Rows are points. The window is the flat piece filled in between its corners: a triangle in 3 columns, a solid with four corners in 4, and so on. A path goes straight from each point to the next, and from the last back to the first. List the points from which the path goes on through the window.
(in the rows, 128 means zero)

Window, 3 rows:
[[186  91  87]
 [ 89 154 144]
 [101  82 122]]
Path:
(1): [ 91 124  73]
(2): [81 81 78]
(3): [139  90 166]
(4): [149 114 153]
(5): [127 124  79]
(6): [ 88 154 108]
(7): [102 141 181]
(8): [127 138 150]
Through the window after points: 2, 4, 6, 8

Window:
[[ 70 144 135 170 103 128]
 [ 99 153  78 182 110 139]
 [128 162  94 103 137  70]
 [109  23 174 181 107  27]
 [122 122 135 186 190 159]
 [144 143 124 147 124 141]]
Path:
(1): [105 149 144 195 133 105]
(2): [ 96  60 141 112 141 135]
(3): [112 125 102 126 139 129]
(4): [136 183 132 173  99  78]
(5): [125 163 162 193 160  95]
(6): [ 93  90 144 142 125 107]
(7): [ 85 103 114 144 112 109]
(8): [106 146 138 178 126  80]
(9): [136 172 123 164 137 129]
(10): [101 146 105 135 134 157]
(11): [ 94  86 107  94 112 118]
(12): [149 169 138 203 103  93]
Through the window after points: 3

Window:
[[189 161 143  82 119 159 113  83]
 [ 93 211  75 172  98 113 139  56]
 [162  89 115 116 116 120 105 147]
 [178  68 218 135 103 151  78 166]
 [ 92 213 103 107  80 106 170  90]
 [118 178  95 118 112 183 175  85]
 [108 128 180 130 173 119  82 154]
 [176 126 166 142 143 115 147 132]]
Path:
(1): [140 187 108 138 109 130 130 140]
(2): [119 140 120 115 130 109 147  68]
(3): [122 103 149 122 145 114 165  79]
(4): [179 167 139 139 116 141 129 151]
(5): [186 165 133 130  87 184 113 162]
(6): [120 122 150 107 133 137 142  70]
(7): [118 171 122  96 103 121 153  62]
(8): [152 218  86 136 125 120 145 160]
(9): [131 217 100 130  91 119 149 118]
(10): [ 91 159 135  94  98 114 157  81]
(11): [113 149 134 137 110 124 128  84]
(12): [176 194 101 179  96 143 100 141]
(13): [126 197  95 131  96 129 142 167]
(14): [100 157 145 102 110 103 145  50]
(15): [150  86 194 125 125 129 121 125]
(16): [174 130 167 143 118 143  96 159]
Through the window after points: 3, 5, 9, 11, 13, 15

Window, 11 rows:
[[ 97 182 184 162 148 147 204  55 190 161 153]
 [107 168 148 103 169 209  71  55  93  81  82]
 [ 78 173 173  94 136  73 161 180 116 145 144]
 [ 91 106 190 193 124  66  64 135 123 135 104]
 [110 107 137 133 111 127 134 141 171 186 124]
 [183 117 155 116 133  32 117 153 140 175 111]
 [140 139 150 103 100  48 158  59 180 109  93]
 [181 114 162 138  94 103 155 141  68  82 180]
 [106 194 146  67 155 118  54 162 177 110 110]
 [130 176 150 101  93 166  46  64  90 115 116]
 [ 75 196 123 226 164 146 175 130 123 142 124]]
Path:
(1): [163 150 189 138  86 126 156 140 148 135  59]
(2): [109 179 189 131 109 171 115 129 136 136  87]
(3): [113 151 135 120 159 134  89 112 111 131 145]
(4): [100 152 119 116 144 102 106  97 124 121 172]
(5): [131 177 177 131 116 143 160 137 116 130  94]
(6): [151 145 209 161  83 138 149 162 104 105  93]
(7): [145 129 125 127 133  89 145 108  96 107 196]
(8): [100 136 133 117 145 112 113 118 160 154 147]
(9): [129 160 173 151  96 143 141 163 153 148  72]
(10): [122 175 160 123 137 123 104 140 144 122  96]
(11): [ 94 174 134 119 150 117  99 122 151 127 137]
(12): [112 155 129 125 142 121 113  91 119 121 156]
(13): [117 175 192 113 102 145 116 147 139 111  96]
(14): [124 166 184 115  85 133 139 130 167 125  85]
(15): [105 168 148 127 157 110 132  94 149 131 137]
(16): [ 99 130 137 135 172  66 134 106 139 136 175]
Through the window after points: 6, 8, 10, 14

Window:
[[111 154 150 117 133 164 105 111 142 172 121  54 152 160]
 [ 80 166 105 142 138 143  68  73  67  47 196 218 124  99]
 [ 87  67 116 119 122 163 179  89 180 109 162  92 111 154]
 [140  67  50  69 124 194 136  77 148 106 188 123  80  94]
 [ 80  93  63 149 111 168 114  85 133  71 172  98 108  58]
 [168 170 141 107  75 105 138 124 115 126 104 144  72 119]
 [ 66 146 103 112 146  72  81 102  52 115 169 182 113  78]
 [100 119 132 148 125  95  26  57  71 104 134 189 104 102]
 [131 118 194  71 141 140 120 162 196 117 111  47 131 136]
 [123 118  74 125 147 139 120 109 212 117 167  93  97 131]
 [156  74 105 130 128 150 142 147 161 119 163 107 157 118]
 [132  97 118 140 181 169 140 124 135 110 143  75  84 131]
 [162 181 170  97 148  86 134  80 123 125  73 147 142  96]
 [ 89 124 123 106 155 154 110 156 157 116  65 107 152 157]]
Path:
(1): [127 142  84  72 131  91 103 106  94  68 152 116 117 150]
(2): [106 135 158 182 112 172 104  90 133 135 137 187  94  70]
(3): [113 133 152 117 129 165 144 134 183 164 126 119 101  72]
(4): [142 100 103 110 131 116 119 104 126  98 129  81 130 141]
(5): [127 131 107 108 117 112 111 104 118 104 122 125 117 135]
(6): [ 99 149 175 139 147 161 133 150 127 157 154 149  72  51]
(7): [ 96 128 149 127 132 135 112 127 153 137 120 134 122 101]
(8): [136 145 130 111 139 101 106 102 104  86 140  78 135 159]
Through the window after points: 1, 5

Window, 14 rows:
[[156  58 124 172  92 107 143 110  84 172 111 106 188 153]
 [116 110  89 105  87 149 167 106 123  77 118 124 159 157]
 [ 74 132  72  39  42 190 109 122  61 177 167 128  57 168]
 [ 99  95 115 198  54 113  57 103 120  95 113  65 118  82]
 [152 192  88 158  95  93 127 160  95 108 117 136 102 163]
 [107 178 143 104 114 110 162 157 124 174 141 122 162 155]
 [131 163 130 153 151 195 137 136  43  78 140  92  91 151]
 [139 191 130  94 117 158 134 185  65  90  51 116  83  68]
 [107 107 158 145  99 127  97 180  73  86 172 146 154 186]
 [158 183 170 142 109 140 161 193 182 191 141 135  92 143]
 [ 78  75  40 100 127 141 142 147 154 108 144 109 161 147]
 [176 184 113 179 105 117  70  81 111 174  53 147 114 158]
 [172  69  91 129 146 128 110  72 116  82 170  74 155 155]
 [120 104 103 127  75 155 110 168 124  98 117  52 171 135]]
Path:
(1): [136 135  91 132 102 143 127 136 102 108 148 119 156 146]
(2): [132 117 124 121 112 117 130 114 117 114 110  86 109 159]
(3): [102  90 124 107 103 116 130 149 110 123  78  83  92 203]
(4): [146 151  81 148  93 164 106 103  81  93 173 136 186  93]
(5): [158 135 126 164  72 177 100 152 107 105 156 152 155  90]
(6): [112 115 113 139 114 126 121 125  93 117 124  90 125 160]
(7): [115 134 135  95 105 117 134 144 112 131 117  73  94 151]
(8): [144 164  89 173  71 194 117 149 120 162 158 196 163 144]
(9): [138 160 110 157 101 172 133 166 102 107 126 147 150  87]
(10): [135 124 131 120 116 106 128 146 119 109  95  68 124 163]
(11): [101 114 114 105 110 134 120 131 117 125 110 107 128 155]
(12): [164 142  81 157  41 202 123 112 103 167 168 123 125 106]
(13): [134 164  89 117 102 158  96 145 104 115 137 133 133 132]
(14): [ 71 121 148  85  74 144 182 124  86 114  86  82  37 177]
(15): [119 122 121 142  91 113 117 135 101 115  90  88 117 132]
(16): [163 142  95 171  90 158 106 135  97 128 160 142 160 116]
Through the window after points: 1, 5, 7, 15

Window (14 x 14):
[[114 101 109  69 134 113 117 184 168 107 138 115 117 138]
 [ 76 116 109  95 119 171 147 130 160 165 158 113 120  88]
 [126  51 145  96 144  69 126 187  76 131 149 201 165 129]
 [174  98  75 170 239  45 118  71 103  57 128 161  98  99]
 [ 57 103 170 140 144 149 102  97 173 130 103  82 119  94]
 [186  99  96 124 103 102 129  93 148 113 134 141 201 150]
 [189 157 141 156 138 179 155 198 135 108 135  98 190 141]
 [138 165 195  96 205 106 105  74 185 208 133 154  46 161]
 [ 83 217  67 202 144 151 102 116 210 118 115  99  75 195]
 [211  79 223 163  42 156 166 197 136 103 116 168  87 130]
 [106 146 128  82 134 167  70  90 189 126 226 133 110 156]
 [122 142 149 134  98 125 112 129 171 148 205  71  95 133]
 [119 109 129 156 111 173  58 124 196 193 101 103 105 109]
 [100  83 123  73 129 141 103  99  91 119 183  96  69 153]]
Path:
(1): [132  70 116 137 169 161 151 116 194 121 161 107  78 167]
(2): [136 144 163 124 126 114  88 116 140 138 133 131 116 129]
(3): [149 165 151 100  90 135  98 140 111 104 110 143 128  93]
(4): [139  82 104 197 181 118 162 142 175 135 142 107 115 179]
(5): [137  66 126 152 188 140 154 126 168 120 126 135 114 152]
(6): [124 187 120 128 117  88  65  98 121 100 149 118  98  88]
(7): [159 132 112  97 113 111 101 126 143 123 131 133 122 117]
(8): [132  96 128 157 151 146 139 116 161 135 186 136 137 168]
(9): [110  66 117 138 139 185 142  99 182 142 178  86 120 170]
(10): [124 168 120 116 145 111  82 142 145 136 119 126 133 109]
(11): [151 150 118 119 136 111 101 139 101 108 128 144 129 116]
(12): [135  45 140 161 176 143 156 140 206 136 157 112 125 148]
(13): [144  87 119 135 120 129 134 137 167 134 148 120 142 143]
(14): [150 135 127 116 114 119 107 110 144 114 132 131 136 137]
(15): [152 147 118 117 127 133  98 114 137 119 130 141 119 115]
(16): [128  92 142 144 160 124 120 118 166 135 152 129  91 132]
Through the window after points: 5, 11, 13, 15

Window (14 x 14):
[[113 170 135 200 109 192 179 149 122 104  73  79 195 143]
 [191  65 135 131 167 127 170 110  91 115 173  80  88 131]
 [ 92 100  74 136  60  77  79 140 187 134 151  93 140 127]
 [121 101 187 165 103 148 137 137 144 138 116 117  90 205]
 [109  80 166 108 109  77  85 117 135 163 118 166 110 129]
 [124 139 131 121 106 142 126 135  52  88  83 159  86 195]
 [114 155  82 169 118 114 173 217 150 179 104  66 161  53]
 [104 102  80 141 119 141 190  92 122 132 132 140  85 116]
 [ 80 212 124 122 157  48 115 125  40  92 174 100  83 148]
 [ 82  79 130 141  64 216  47 123  88 168  81 141 107 171]
 [126 148 153  62 133 112 132 129 157  82 119 106  96 124]
 [187 115 146  92 120 138 174 120 112 125 188 124 101 126]
 [114 109 168 102 114 122 163 155 132  57 157 125 107 122]
 [150 134 148 162  94 129  81 150 175  60 156 134  93 124]]
Path:
(1): [145  82  96 147 175 121 110 155 147 105 125 124 148 191]
(2): [ 79 151  91  83 161 106 101 177 109 127 183 106 129 178]
(3): [129 137 175 163  97 104 138 100  86 105 100 132  75 140]
(4): [ 97 107 158 158  54 120  98  91 125 133 118  93 110 121]
(5): [136 134 104 114 160 118 135 169 135 107 160 120 111 133]
(6): [128 135 137 129 129 148 132 149 120 105 143 123 123 159]
(7): [145 131 137 161  56 111 142 103  93  96  80 122  85 108]
(8): [125 133 142 130  97 137 149 123 109 111 129 117  89 117]
Through the window after points: 2, 6, 8

Window, 14 rows:
[[123 160 164 139  88 151 110 173 122  92 115 122 124 182]
 [183 129 196  70 148 108 126 193 151 115 122 115  82 122]
 [148 169  36 106 147 135 161 151 188 122 116 122 113 134]
 [109 210 167 106 123 117 120 154 185 133  25  89  93 179]
 [101 101 136 146 136  88  90  89 106 111 141 113 174 102]
 [108 120 160 114 161 187 103 137 128 117 142 177  86  73]
 [170 106 140 141 187 143 129 141 106 120  95 150 122  90]
 [122 102  98  94 177 120  98 207 120 160 101 106 126 141]
 [119 204 148 134  73 125 111 127  83 182  79 107 197 133]
 [162 142  80 169 101  95 108 112  96 153 140 153  89 155]
 [ 92 105 101  37  73 128 161 143 200  53  46 118 100 106]
 [122 135 132 195   7 143  96 151 165 201  95  96 145 165]
 [157 142 162 127 122 155  77  96 101 161  70  29 127  85]
 [ 84  83 116  96 147 123 174  73 116 103 129 119 133 129]]
Path:
(1): [145 105 127 120 127 135  80 122 145 129 109 146 146 145]
(2): [145 136 121 121 108 142  88 108 162 146  89 113 144 171]
(3): [131 154 150 133 131 105 152 180  73 123  97  61  91  73]
(4): [ 88 144  98 142 155  94 133 229 108 121 124  69 112 123]
(5): [173 101 116  71 144 158  91 112 156 169  81 157 132 148]
(6): [127 162 143 105 110 139 107 126 123 134  83 121 137 160]
(7): [111 166 140 146 105 104 137 172 149 139  79  91 126 102]
(8): [102 138 134 129 124 132 136 162 134 115 107 122 109 130]
(9): [171 130 123 109 110 126  97 118 155 147 117 173 128 172]
(10): [136  79 149  80 125 116  91  89 174 116 108 120 141 180]
(11): [107 158 122 123 135 132 190 162  88 121 113 111 101  73]
(12): [ 96 142 123 125  93 129 183 168  95 103 147  90  91  64]
Through the window after points: 4, 6, 10

Window:
[[ 87  81  87 138 161  72 155 110 139  39 109 126 136 104]
 [ 85 141 126 124 188 160  94 154  84 116  96 132 100 237]
 [120 147 108 109 140 134 130 103  71 181  51  70 155 142]
 [ 98 110  89 110 146  95 193  92 146 123 128 175  89 162]
 [ 65  99 114 153 169  61 113  88 150 109  68 118 119 125]
 [ 98  59 187 133 120 140 155  86  83  86  87 154  35 154]
 [154 171 116  90 156 100 154 108 160 115 140 128  72 151]
 [117  99 111 151 101 130 108 115 176 130 159 197  92 120]
 [ 76  62 159 159 137 105 134 153 142 126 185 169 105 146]
 [ 95 103 104 174  88  91 120 144 116  91 134 160  30 169]
 [ 62  94  85 106  90 148 121 123 149 119 195  91  94 180]
 [ 74 102 118 120 157 159 145 152 124 183  45 103 122 119]
 [137 157 168 135  66 169 140 125 157 165  92  98 138 176]
 [ 81 181 138 115 132  99 144 108 134 112 115 181  87 131]]
Path:
(1): [127 120 111  98 115 102 117 143 128 120 114 132 102 170]
(2): [ 70  82 158  32 113 108  88 145 130 116 111 114 114 134]
(3): [ 90 115 107 166 157 101 148 100 135 124  93 139 100 148]
(4): [ 85 114 119 178 149 129 140  77 108 117 114 162  87 141]
(5): [107  87 120  39 133  77 129 187 159 107 129 124  89 149]
(6): [ 90  77 140  91  92  96 134 124 149  86  65 149 110 158]
(7): [107 139 110 180 152 143 115 117 119 151 155 120  90 130]
(8): [ 98 140 125 128 155 137 154 106 143 126 126 127  90 158]
Through the window after points: 2, 8

Window (14 x 14):
[[155 106 128 166 144 184 113 154 169 153 152 127 217  97]
 [139  87 181 124 188 132 131 115  96  65 113  83 175 132]
 [ 88 136 119 157 132 110 196  64 145 110 126 167 138 108]
 [100  66  46  51  97 180  93 134 139 114 127 103 142  90]
 [ 85 121 104 142 105 145 104 106  83  63 102 197  58  49]
 [100 100 157 116 153 112 135 209 155  47 154 194  89 117]
 [163  91 129  56 133 134  92 143 182  61 165 127  81 140]
 [143 116 122 149 118 125 121 163 133 108 106  84  99 114]
 [134 144  91 136 120 175 153 117  52  32 137 112 122 133]
 [ 90 181 164 149 149 126 102 160 164  87 138 126 111  80]
 [ 87  98  80 124 134 100  73 182  87 136 110 168  87 155]
 [157 102 116 111 194 183 135 204 137 134 137 142 113 127]
 [190  92 136  61 146  77 125 113 109  96 117 136 154  86]
 [ 89 141 122 209 123 148 160 130 127 177 197 145 135  80]]
Path:
(1): [124 115 137  47  97 182 128 159 120 119 136 104 112  96]
(2): [108  86  74 164 159 124 101 115 124  75 117 161 125  98]
(3): [ 84  96  86 167 193  76 121 108 130  43  95 130 117  69]
(4): [157 131 151  97 100 172 118 165 147 145 176 132 128 127]
(5): [120 107 145 120 137 132 123 136 117 127 116 137 134 120]
(6): [141  83  70 126 172 102 109 154 167  36 142  92 108  78]
(7): [151 114  61 179 214 145 125 151 126  78 165 141 140 134]
(8): [114 101 133 104  94 148 143 121 125 122 123 136 136  97]
(9): [105 103 151 121 104 144 125 134 107  74 132 162 127  92]
(10): [137 128 113 129 168 135 135 137 143  79 133 139 104  93]
(11): [132  87  87 146 171  98 107 151 102  77 125 144 107 125]
(12): [ 84 162 133 105  85 185 134 141 113 126 136 135 124 118]
Through the window after points: 1, 3, 11

Window, 14 rows:
[[ 92  45 157 135 125 143  95 168 100 116 154 125 171 136]
 [154 157 176  88 129  62 137 164 168 177 129 110 148  90]
 [130 160 160  82 138  92 144 190 181 103 147 144 119 125]
 [187 144 134  85 150  74 104 139 158 130 112 131 120 148]
 [145 148 113 172 133 152 158 140 125 157  85 176 121 144]
 [ 65  86 169 124 132 153  83 139 117 167 191 138 142 183]
 [ 59  96  93 138 127 179  91 109  84 147 109 187 110 107]
 [189 203 156 114 118 123 131 109 165 111 116 152 151  95]
 [ 73 123 107 174 102 159 116 110  73 125 122 115  93 140]
 [ 78  71 158 172 152 130 113 117  53 135 168 181  97 139]
 [175 136 103 115  93 109 154 123 180 140 153 146 123 104]
 [ 70  85 139 115 196 117 129 134 112 134 185 113 170 148]
 [167 153 141  72  97 137 180 113 123 136  96 151 118 125]
 [115 118 182 103 133  57 140 122 198 122 121 136 156 145]]
Path:
(1): [110 101 190  87 178 122 127 155 169 111  49 115 109  61]
(2): [149 148 112 127  91 105 138 130 113 162 218 178 159 190]
(3): [102 104  85 115  58  78  95 152  91  86 137 194 129 154]
(4): [126 136 184 122 196 162 147 100 168 182 108 104 126 106]
(5): [ 98  78 201 118 148 163 128 162 152 142 141 128  89  76]
(6): [143 185  76 112 108  71 114  97 118 144 105 168 178 158]
(7): [111 143 168 108 124  84 134 164 120 152 140 180 185 156]
(8): [143 106 120 128 122 156 108 107 157 113 123 100  58  95]
Through the window after points: 3, 5
